Each point is reached from the start by the listed moves, each made 0, 1 or 2 times, or once backwards (-1), plus a little noise. Is the number of moves made odd or even? Then give how often each move was made.

Moves:
(1): [ 36  -5  14  31 -13 -29]
(2): [ 26  24  36 -13 -22   5]
(3): [ 22 -27 -19  18   8 -16]
Start: [-20 -12  20  -3 -18   4]
Points:
[-61 -59 -47  -2  25  12] => odd (-1, -1, 1)
[ 16 -16  33  27 -31 -25] => odd (1, 0, 0)
[-31 -15  16  23 -17 -15] => odd (1, -1, -1)
[-16  40  74 -33 -48  25] => even (0, 1, -1)

Moves:
(1): [ 30  -6  -1  -5 -21 -12  15  -1  11   1  11]
(2): [  4   6  16 -10   3  -5   3  -5  -9 -21  -1]
(3): [-18  -6  18  12  -7   8  10  -9  -2   3  14]
(4): [  1  -1   9  17  -2  17  -6  17  21 -15   3]
(5): [-7 18 -4  3  8 -4 19 -4 18 -9 -6]
(6): [  5 -20  -2   7  -3  16   0 -26   3  -9   3]
(7): [ -7  11   2  -5 -13   8   4  -7   0   6 -17]
(8): [-21 -27  11   2   4 -18   5   6  12   0 -19]
(9): [-13  -8  -5 -18   2   8  -5  -3  12  -5  14]
Start: [-14  -8   9  -1  -2  -2 -11  -1   2   8   6]
Points:
[  9   0  34 -24 -38  47  32 -95  17 -55  44] => even (1, 2, 1, 0, 1, 2, 1, -1, 1)
[  2 -30  43 -13 -11 -31  33 -35  30 -50  -7] => even (1, 2, 0, 0, 1, 1, 0, 1, 0)
[ 33 -57  -6  32 -47  51  16 -21 110 -30  49] => odd (2, -1, 0, 2, 1, 2, 0, 0, 1)
[  90  -13   11   -7  -22   38    7  -26   73 -101   69] => odd (2, 2, -1, 2, 1, 2, -1, -1, 1)
[  43 -119   -4   19  -45  -13   -1  -32   34   15   42] => even (2, -1, 0, 0, -1, 2, -1, 1, 0)
[-46 -20  48  74   5  61 -24   3  22 -24   5] => even (-1, 0, 1, 2, 0, 1, 0, 0, -1)

Moves:
(1): [ -4  10  13   2 -22  -4   5   5  -1  -5   0  -4   2  -5   4   4   5   3
   2  -5   7  -2]
(2): [ -5  -3   0   1   2   0  19 -27   4   4  -6 -12  12  -6  24   3 -12 -13
   2  -6   2   5]
(3): [  6   4  13  -9 -13  27   0   6  -3  -7  -1   7  -2  17  16   4  16  -8
 -16  10 -12  -6]
(4): [ -6   3 -16   6   4  -6  -1   5  12   5  -8   7   7   3 -12  12   9  -7
 -13   7  -5  18]
(5): [ -5   3  -1   9  20 -18  13  -8   8  -1 -10  -9 -30  12  -6  -7  -9   4
  -2   3  11   3]
(6): [ -8 -16  -7  -1  -6  -4  17   1   7   6  -3  -7   8  -3   1 -15   5   2
  -2  -9   1   2]
(7): [  4  10  11  -1   1  -6  10   9 -21  -1 -11   7 -11  -8  -6 -14  -3   4
  -4  -1 -10  -3]
(8): [  7  -5   7  20  -9 -18  11  -2   6  -3  -3  -6 -13  -9   7 -35   8 -15
   3  16   7  -4]
(9): [ -6  -1   5   1   1 -12  13  -6 -24  10  17  -8 -17  -5  -7 -10   6  10
   5 -10  -8   3]
(10): [15  3  8 -5 -4  7 -4  4  1 -6  2 -1  6  2 -1  9 14  0 -4 -5  0 -7]
(11): [  5  -4   1  -5  -8  -2  -4  -7   9   9  -2  -2 -10  -8  -2   4  -9  -2
  -7  -4  -3  10]
(12): [-12  -4  15   6  -9 -19  -1   7  -8  -6  -1  -2  -3  16  19 -21 -15  18
  -9 -10  -2   5]
(13): [ -2   6  13   1   6  -3   0   3  -4  -7   6  22 -14   6  -5   1   5   1
  -2   3   6   0]
(14): [-13   5  17   4  -5 -11  -6   7 -10   3 -11  -3  -8   4  -3  -9   2   3
   6 -14  -3   5]
(15): [ 10  14 -11  -9  -6  -1   3 -16  21 -15   0   3   8  -1   7   1  -6  -5
   4  -5  -1  -7]
(16): [ 11 -13 -10  -2  -2  -6   1 -12  -7 -14  -4  -4   0   1  -3   1  -9  -7
  -3  -2   0   3]
(17): [ -5   3  10   8  -3 -11  21   0   7 -15   9  -2  -2 -19   3   9  -6 -16
   5  -4  -7  -9]
(18): [  7   5   4  12  -1  10  -8  16  -7   2   2   9  -3   6  -5   0   3   1
   1 -11   0   0]
(19): [  0   2   1  -3  -3   1   8  15  -6  11  12  -5   3  13 -19   3  -5   0
   8   4 -14   2]
(20): [-17  -1   2   3   0   2   8  -8  11 -12   1 -21   7 -11 -10  -6 -16  -1
 -16  -5  -7  -5]
Start: [-15  -8   9   7  -9   4 -22   3  10  -8  -7   9   7  11  14 -19  17  -2
   4 -12   4   9]
Points:
[-76  -6  -8  34 -29 -42  43 -74  -9 -32 -19 -32  39 -40  41 -62 -38 -18
 -55 -71 -42  51] => even (0, 2, 0, 2, -1, 0, 1, 0, 2, -1, 0, 1, 0, 0, 1, 1, 0, 1, -1, 2)
[  4  45 104  32 -56 -98   4   9 -33 -68  59  30 -53 -11  72 -75  54  57
  39 -34  45 -48] => even (2, -1, -1, -1, 0, -1, 0, 1, 2, 2, -1, 2, 1, -1, 1, -1, 1, -1, -1, -1)
[ 21  14 121 -26 -99  35   0  51 -84 -34  28  50   6  62  76  11  35  13
 -36 -70 -60   8] => odd (1, 1, 2, 0, -1, 0, 1, -1, 1, 2, 1, 2, 1, 0, 0, 1, 1, 1, 1, -1)

Moves:
(1): [ -9   1   9   5   6 -16  -9 -14  13   0  16  12  -8   2  -1   1   6   7
   2  -6  10   1   1   3]
(2): [ -2  -9   0   6  -8 -10  -1  -1   4  -3   2   1   7   8   6   6  -1   5
  -4   7  -5  -4   6  -6]
(3): [ 10   1   5  -4  15 -17  19   7  -2 -13  12  21  -2   5 -21   9  -3   2
   8 -10  -8  -1   2   5]
(4): [  2   8   5  10 -10  -4   1  11   3  -1  12  -2  -4  -4  -8   9   3  -1
   8   6   6  -1  -5 -12]
(5): [  6  -6 -16 -11   0   4   6   0  -4  16   3 -10   7   7   6   5   1   3
   0   1  -1   6   5   4]
(6): [ -7   0   5   9   5  -4   1  -7  -6   8   9  -3 -14  -4   7   0   9  -5
   7   4   0   9 -12  -3]
(7): [  0   5   3  -3  -8 -15  -6  -8   8 -10   2   9   3  -1  -2   7   1  -6
   4   0  -4  -4   8   8]
(8): [-10  10  -9 -10   0   4   8   1  -5  -4 -17  15 -10   2   0   4   6  -4
 -19  17   2   9   6   6]
(9): [ 14  10  -5  -5   4 -22   2  -6   3 -11  -5  -1 -12  -5  -3  13  -2  -5
   1  -2   4 -20   4  -9]
(10): [  7   7   5   2  -9  -4   2  -1   3  -6   1  -4   3  -3   4  -8   7  -4
 -14  -7   7  10   6  -1]
(11): [  4  -7  11  16   5  -5   0  -2   9   9  -3   0  -1  -4 -18  -3   3  -8
   6  -5  14   0  -4   0]
(12): [ -6   3   6   4   3  -5  -1  -3 -16   3  -2  11  13  -8  -6  -4 -15   9
  -5  -3   1  -3  13  -9]
(13): [  1   2   0 -16  10   0   9  18   5 -12   0  21   1  -3   5  -9 -15   4
   2   7  14  12  11  -2]
(14): [  6 -11  -7  -9   5  10   2  -5  -1  -9   6   0   0  -9 -10   6   3  10
  -2   3  -5  -4   7  11]
(15): [ -8   8  -1  15   4   2   5   5  -2  -6  -2   1 -10  -7   0  -4 -10   8
   6 -12   0   1   9   1]
(16): [  1  -9   3  -8  -1   8  11 -11   0   0   6   9   4  -2  -2  -8  -3  -7
   8   3  -3  -4   1   0]
(17): [10 10 -5 -2 -3  0  0  0  1  0 -2 -2 -5 -7  4  8 -5  7 10  8 -3 -5 -9 -4]
(18): [ -4 -17  16   4  -2   6  13   0   1   2  10 -18  -8  12   7 -16  -7   1
   6   0   7   7   4   4]
(19): [  3   9   1  -3  13  -4   8 -12 -12   1   0  -6   9   3  15   5   9  -4
   7  10  -4  -8  -5   5]
(20): [  1 -11   6  -9   4  -3  11   0   2   2 -10  -6   0 -10   4  -3   6   4
   3 -11  12  -6  -4  -7]
(21): [  1  -2  -3   4 -10   1  -3  -1  -1   5   1   2 -10   0   5   8   6  -1
   2  -3   9  11   5  -5]
(22): [  1   2   4   9   9  10  11  11   1   8  -3   4  -6  -5  11  10  -6  -4
  -4   7 -14   8   8  -3]
(23): [  1  -4   1   7  -1   7   4   6  -3   7  -2  14  -1 -15  14  11   5  -8
   4  -2  -5 -11  -5  10]
(24): [ 5 -2  5  6  5 -8  4  7  1  4 -2  3 -6  6 -5 -6  1 -3  2 -5 -7 -1  5 -1]
Start: [ -4  -7  10 -15 -10   2  -6  -1   4   7   0  -2   1  -9 -16  -7   1  -3
  12   6  -8   3  -9   3]
Points:
[  34  -31   32   14   77  -52  104    5   32   33  -21   -5 -111  -30
  -27   61    3   -7   69  -54   -1  -25    6   49] => odd (1, -1, 2, -1, 2, 0, 1, 1, 2, -1, 2, -1, -1, 0, 2, -1, 1, 2, 0, 2, 0, 2, 1, 0)
[ 31   4 -49 -62  41   8 104  97 -39  -6 -54  46  -1 -42   0  52 -21  55
 -50  44 -60  19  69 -18] => odd (-1, 2, 1, 1, 2, 0, -1, 2, 0, 1, -1, 1, 1, 2, 1, -1, 1, -1, 0, 2, -1, 2, 0, 2)
[ 39 -26  67  61 -22 -38  76  43  10  34 -45  19 -34 -11 -37   7  36 -18
  10 -25   2  39 -19 -45] => even (-1, 2, 2, 0, -1, 0, -1, 1, -1, 2, 2, 0, -1, -1, 0, 0, 2, 0, 0, 2, 2, 1, 0, 2)
[  74  -25   58   -7   51  -74   67  -48    1  -14   64   37  -61 -103
  -22  101   51  -12  105   -8  -38 -105  -78   -5] => odd (1, 0, 2, 1, -1, 2, 0, -1, 2, 0, 0, 0, -1, 2, -1, 1, 2, 0, 1, 2, 0, 1, 2, 0)
[  48  -76   43   -3   33   17   30  -19   32   15   47  -10  -53  -41
 -121   24   23    2   78  -24   -3    0  -69   -1] => odd (0, -1, 2, 0, -1, 1, -1, -1, 0, -1, 2, -1, -1, 2, -1, 1, 1, 0, -1, 1, 1, 1, -1, -1)
[ 40   9  22 -24  56 -57  51 -43  39  12  20  22 -11 -12 -43  83  72 -19
  15 -12  -9   9  13  82] => even (2, -1, 2, 0, 2, -1, 2, 1, 0, 1, 2, -1, -1, 1, 0, -1, 0, 0, 2, 1, 0, 2, 0, -1)
[ 42  62 -17 -30  33 -43  55  57   3   3  50  69 -80 -53   7  76 -56  44
  57  16  31  33  45 -59] => even (2, -1, 1, 2, 2, 0, -1, 0, 2, 0, -1, 1, 2, 0, 1, 0, 2, 0, 0, 0, 2, 2, 0, 0)
[ 18   2  19  21  45 -23  75  27 -30 -23  -4  15 -52  -2 -48  15  28 -21
  -6  46  20  39  39  17] => even (-1, 1, 1, 1, 0, 1, -1, 2, 1, 1, 2, 0, 1, 2, 1, -1, -1, 1, 2, -1, 1, 0, 0, 1)

Moves:
(1): [-16  -7 -10   1  -4   7  -5   3   0  -8  13  -8 -18 -18   6   3  10 -14
  -1  -3  -6  -4  -3  13   7]
(2): [ 0  0  9 -6  3 -9  5 10 -9  0 -1 -2  1  7 10  2 -3 -3  4  1 -7  2  5  1
  6]
(3): [  0   7  -1  10  10  -9   6   4  -4  11  -5   0  -8   4  -6  -1  -6   5
 -13  15   3  -4  -6  -3  -2]
(4): [-14  11 -13 -10   6  -9  -5  -8   1   8   0  -5  -1  -3 -10  -7   2  -2
  -7  14  -6   6  -4  10   2]
(5): [ -5  -9  -4   5  12   0 -11  15  -6  -5  -7   1  -4  -5   2   6   1  15
  -1  19  -7  -8  12  -4  -2]
(6): [ -1  -3   8  -2  -3  24  13   1  -4   3  -6  -7  -1   5  -2 -12  -2   1
  -5 -10  -4  -3  -2  -3   8]
(7): [  1  13  -1   8   2  -4  -7   6  -3   7  11 -18   1  -2   7  -1  10   2
   1  18  -2  -6   0  15  -3]
(8): [ -6  -2   1 -10  -2   8  -8   0  -8  -1  -8  -4  -2  -1  -5   0   0   1
   0  -5   2   1   0   1 -10]
(9): [  3 -10  -1 -17   7  -6   0   3 -10  -9  19  -8   6 -16   2  11  -1  -4
   2   9  -4  -2  -8   8  12]
(10): [ 22  -3  11  -5   4  14 -12  -2  -9  10 -12   0   4   3  -3   4  -3  -4
  -8  -2 -11  -5  12   9  -4]
(11): [-17 -13   7   4   0   1   2  10  -1   2   4   6   5  -8  -6 -10   5  -9
  10  -4  -2   2   8 -14 -15]
(12): [ -7  10  15 -14  -1  -2   5   3  -2   3  10 -18  -6  -1  -6  -1   0 -14
  10  14   3  -8  13 -14  -6]
(13): [ -5   2  15   7  -3   1  -2   9   3  -3   6  -6   0   2  -2  -6   3   2
   2  -4  -7   7   0 -11  -1]
(14): [  6  11   2  -2  -8  -8  20   1  -4  11   0  -1 -11   1   9  -1  -5   0
  -9  18  -5  11   0   8   3]
(15): [ -7  -3   1  10  -5 -13  10   5  11  -5   0   3   0 -20 -12  -5 -14   3
  16 -13  14  11  13   5  -1]
(16): [ -3  -5   3   7   7  -2   7  -4  -6   3  14   2 -11   3   3 -15  -5   3
  -3   1   4   3   5  -4  12]
(17): [  1 -13  -6   9   6   7  -2   9  10  -5   2  -6  11   5   1   1   9   1
   4   2   7   3   8  -3  11]
(18): [ -2   8   1   7  12   5  -6   8   5 -18   2  19 -13 -11   1 -15  10   4
   9   8  -2  -5  -7  11   1]
(19): [ -6   7   3 -10  -5  -7  -3   5   9  12   1   6  -7  -2  -7  -4  -3   2
  -5   0   2   2   0  -9   0]
(20): [ 13  18  11  13   4 -14  23   2  -9  15  -2  10  -2  -2  12  10  -1  -7
  14  -7   1  10   2  -7   2]
(21): [  1  -4  -6   8   8   3   0   6   3  -1  13  -1  -9  11  11   9  -1  -3
  18  -1 -13  -3   4  15  -3]
(22): [-11  13   7   0  -1   0  10   5   2  -2  18  10   1   1  18   3   1  -3
  -4  -1  10   8  -2   9   5]
(23): [-13   4   5   5   1  13  -8  -6  -5   6 -12   4  -4  -5  -5   1  -2  -2
   8   2   0  -2  -9  16   1]
(24): [  0  -6  -2  -4   8   1   0   3  11   2   7  -3   8   3   9  -4 -12   1
 -10   4   4   0  -9  -6   0]
Start: [11 -3  1  8 -4 24 10 11 -1  5 -9  3  9 -6  4  3 -9 -9 14 16  6  8 -6  2
  0]
Points:
[-33  26  92  -3 -23  97  22  45 -26 -16   5  73 -68 -99  15 -19   5 -75
  80 -53  -2  10  31  49  -9] => odd (2, 0, -1, -1, 0, 1, -1, 1, 0, 2, 1, 1, 0, 0, 1, 0, -1, 2, 1, 1, 0, 2, 1, -1)
[  34  -27   17   24   14   17  -21   60    3  103 -121   23   38   -5
    5   31  -38   16  -28   71  -20   31   36  -19  -20] => even (0, 1, 0, 0, 2, -1, 0, 0, -1, 2, 1, -1, 0, 2, 0, -1, 2, -1, 2, 1, -1, -1, 2, 2)
[ 52  38  87 -35  -1 -21  52  80 -39  69  13   6  49 -39  10  62  -5 -17
   0  65   5  44  70 -64  -1] => even (-1, -1, 0, 0, 2, 0, 0, 0, 2, 2, 1, 1, 1, 1, 0, -1, 1, -1, 2, 2, -1, 2, -1, -1)
